Every row gives one point. Each copy is the shape, with its points in the same order, turned, moved and blurred by noise. Some copies are also mirrored. Which?
In the rows, 128 means zero.

Shape, 7 rows:
[[145  89]
 [ 85 125]
 [167 126]
 [ 84 124]
 [ 44 153]
 [165 157]
 [184 144]]
Copy 1 (7 x 2):
[[ 94 106]
 [110 175]
 [134  95]
 [106 175]
 [119 229]
 [160 113]
 [160  88]]
Copy 1 is: only turned
Copy 2:
[[184 125]
 [131  80]
 [155 160]
 [133  79]
 [ 92  51]
 [124 169]
 [144 180]]
Copy 2 is: only turned
Copy 3:
[[159 138]
 [ 96 105]
 [180  97]
 [ 96 108]
 [ 51  87]
 [170  67]
 [197  78]]
Copy 3 is: mirrored

Shape, 9 rows:
[[162 147  85  85]
 [189  67  86 138]
 [130 193 187 124]
 [ 74 131 180 153]
 [204  75 119 114]
 [138 105 139  99]
 [154 114  82 164]
 [206 137 100 105]
 [134 131 100  91]]
Copy 1 (9 x 4):
[[175 154 171 111]
 [ 97 157 157  49]
 [130 129 156 224]
 [101 126  81 192]
 [ 95 139 185  66]
 [129 112 130 116]
 [123 193 129  97]
 [141 149 201 107]
 [167 136 135 113]]
Copy 1 is: mirrored
Copy 2, 9 rows:
[[208 151 104  94]
 [211  61 152  99]
 [128 188 105 182]
 [ 73 127 106 150]
 [219  73 133 137]
 [168 106  90 128]
 [165 112 164  88]
 [231 136 135 125]
 [176 135  90  94]]
Copy 2 is: mirrored
Copy 3:
[[ 96  72  88 160]
 [147  56 187 152]
 [ 57 171  96 177]
 [128 214 122 142]
 [109  65 185 146]
 [ 95 108 133 119]
 [171  83 139 176]
 [ 94  52 135 177]
 [107  85  96 134]]
Copy 3 is: mirrored

Shape, 9 rows:
[[226 109 162 135 165 173]
 [166 128 141  86 176 173]
 [103 181  95 184  68  54]
 [114 138 108 122  55 137]
 [136 102  90 137 150 147]
 [162 141 133  60 168 166]
 [124 104 123 126 126 173]
 [ 72 213 118 169  91 133]
 [ 76 143 154 170  86  74]]
Copy 1 (9 x 6):
[[178 115  53 109  73 157]
 [137 168  69 121 103 170]
 [ 70  76 224  94 137  83]
 [126 148 195  62 118 140]
 [147 162 131 140 101 107]
 [109 179  68 110 120 168]
 [161 164 144 121  98 149]
 [ 52 112 222 116  86 145]
 [111  78 223 124 151 141]]
Copy 1 is: mirrored
Copy 2:
[[122 128 124  13 159 138]
 [147 156  86  69 122 134]
 [136  58 203 210 128  98]
 [118  75 141 156  77 156]
 [126 122 106 132 156 159]
 [173 152  82  78 101 133]
 [ 99 126 104 114 117 159]
 [120 143 203 194  83 107]
 [ 86  78 159 184 114  72]]
Copy 2 is: only turned
Copy 3, 9 rows:
[[215  41 164 106 101 140]
 [171  95 164  86  82 183]
 [126 204  96 178 161  71]
 [104 142 126 193 105 147]
 [126 127 187 111 101 132]
 [168 112 142  76  57 199]
 [124 102 178 137 115 166]
 [148 212 142 180 180 153]
 [ 97 153 103 156 201 116]]
Copy 3 is: mirrored

Shape (14 x 9):
[[103  73  41 182  97 158  73  60 162]
 [156 105 157  55 143  79 128 110  97]
 [169  62  92 127 164 148 118 173  86]
 [149 187 122 132  54 168 200 100  88]
 [197 103  45 142 102 131 168 124 184]
 [ 96 175 149 160 124 134  76  69 199]
 [172 136  47 136 110 135 113 152  75]
 [110 107 106  51  77 190 112 165 151]
 [131 155 118 103 148 170 188 170 101]
 [220 128 152 153 165 143 167  71 143]
 [145 120  78 146  70  60 145 168 167]
 [122  95  52  79  68 114 106  78  85]
 [110 148 103 177 113  84 141  97 129]
 [158 144 121 167  93 130 170 138 117]]
Copy 1:
[[229 141 165 192 124 214 146 150 157]
 [ 97  98 120  96 168 119  58 143 113]
 [176 144 156  45 109 137 108 192 112]
 [155 153  44 156  70 102 125  87  70]
 [222  82 108 132 135 116 186 168  94]
 [136 176 176 216 174 126 156  93 140]
 [186 110 131  80  64 128 132 123 141]
 [218 171  94 131 145  74  65 159 165]
 [135 186  72  78 111  84 136 148 112]
 [142 130 137 109 173 138 161 113  20]
 [156  67 131 168  93  78 153 193 138]
 [185  87  93 141 104 177  68 128 167]
 [111 121 133 175  98 146 163 141 125]
 [145 135 114 141  81 101 150 144  78]]
Copy 1 is: mirrored
Copy 2:
[[121 185  61 128  87 108 106 140  16]
 [144  82 191  92 143 131 166 113 148]
 [ 89 133 160 128 134  91 156 214 119]
 [153 127  58 204 130 132 169 103 194]
 [167 100  51 108 120  69 120 184 119]
 [143 174 102 116 158 145  47  59  95]
 [131 163 118 135  73 119 142 196 162]
 [197 145 172 200 140  78 135 146  97]
 [144 166 135 153 185  94 171 155 190]
 [105  73  75 104 191 162 118 145 147]
 [155 115 104 103  77  32 102 127 152]
 [168 138 126 136  53 125 192 131  78]
 [112 157  82  96 107 100 125  81 142]
 [117 121  81 153 130  91 125 126 180]]
Copy 2 is: mirrored
Copy 3:
[[112  77  86  61 155 150   8 169 151]
 [ 80 213 130 112 159  94 159 123 137]
 [ 99 129  81  41 103  88 134  99 109]
 [187 150  93 204 118 133  85  73 147]
 [137 138  10  97 103 161 109 147 196]
 [174 100 142 124 223 157 105 195 154]
 [121 110  70  90 122  80 104  61 179]
 [182 190 134  43 136 163  88  68 148]
 [163 143  89 117 134 146 164  53 110]
 [142 159  32 151 154  92 144 178 105]
 [120 116 120 115  83 165 141 136 229]
 [ 72 166 115 101 141 127  32  81 177]
 [104  86 114 157 145 151 115 143 165]
 [159 119  86 151 101 121 121 124 151]]
Copy 3 is: mirrored
Copy 4 (14 x 9):
[[111 154  27 112 154 142  25 125  77]
 [138 103 144 141 127 100 201 120 104]
 [152  87 110  58  77 147 129 152 113]
 [211 204 188 112 161 108 113  53 110]
 [163 211  91  70 185 165 140 176 108]
 [ 93 198  89 156 142  48  76 118 165]
 [166 158 151 105 107 173  99 150  88]
 [174 193  69  85  59  94 170  93  98]
 [170 171 160  63  97 144 169  70 158]
 [128 134 163  50 208  80 124 149 145]
 [206 183  87 162 140 167 138 183 140]
 [149 142 100 159 121 146 131  95  16]
 [154 164 126 156 164 145  97 113 150]
 [210 172 154 103 149 126 108 126 145]]
Copy 4 is: only turned
